Each row of a before or after table is a point. The points were changed in one or more steps. Then noise was added and the rows were shuffled. The steps act on columns, c1 being the first. Name the steps. A step turns or swaps two columns, mirrors them in a line or flattens them onto one, adds a multiple of one to another, or multiplies or shifts one. Angles are multiples of 10 degrees, from the lower column toward the higher: turns from -170 to 170, lines from 10 to 170 but not 90. Use the fewest steps. Two steps may share a column if one is a turn and the other turns, adds or multiplies; they go together, in the order done. Otherwise the lowest column goes first.

Before (11 x 3)
[[2, 14, 43],
[-31, 33, -4],
[-13, -12, 29],
[-25, -37, 48],
[-13, 9, 20],
[17, 26, 31],
[-28, 25, 47],
[-29, 18, 46],
[28, -54, -39],
[-30, -36, 50],
[17, 28, 49]]
After (11 x 3)
[[-49, 32, -11],
[-47, -26, 56],
[-44, 33, 41],
[27, 33, 26],
[-46, 25, 44],
[-39, -28, 53],
[4, 21, 40],
[-21, -7, 32],
[-20, 13, 18],
[44, -60, -29],
[27, 36, 44]]
Steps: multiply c1 by 1.6; turn c2 and c3 by -10 degrees

Before (13 x 8)
[[-3, 11, -11, -1, 3, -13, 11, 14],
[5, 7, -8, -6, -26, 0, 5, -3],
[15, 2, -4, -9, -22, -9, 1, 13],
[12, 10, -9, -2, 2, 26, 0, 2],
[-15, 5, 6, 10, 0, -11, -2, 11],
[9, -2, 7, -9, -2, 14, -4, 13],
[0, 8, -6, -11, -2, 14, -10, 14],
[20, 12, 31, -13, 0, -6, 5, 10],
[-16, 5, -3, -15, 0, 38, 10, 17],
[-1, 2, -5, 24, -7, -8, 9, 17],
[12, 11, 11, 24, -23, 0, 2, -60],
[19, -17, -5, -15, -5, -7, 7, 1],
[5, -1, -3, -16, -4, -4, -2, 16]]
After (13 x 8)
[[5, 3, -3, -16, -4, -3, -2, 16],
[-15, 12, 6, 10, 0, -1, -1, 11],
[12, 5, 11, 24, -23, 10, 2, -60],
[-4, 17, -11, -2, 3, 4, 11, 14],
[15, 9, -4, -9, -22, -3, 1, 13],
[20, 11, 31, -13, 0, 7, 5, 10],
[19, -2, -5, -15, -5, -18, 8, 1],
[5, 4, -8, -6, -26, 6, 4, -3],
[-1, -8, -6, -12, -2, 14, -10, 14],
[12, -18, -9, -2, 1, 22, 0, 2],
[-1, 8, -5, 23, -7, -2, 9, 16],
[9, -13, 7, -9, -2, 5, -4, 13],
[-16, -31, -3, -15, 0, 23, 10, 17]]
Steps: turn c2 and c6 by 60 degrees
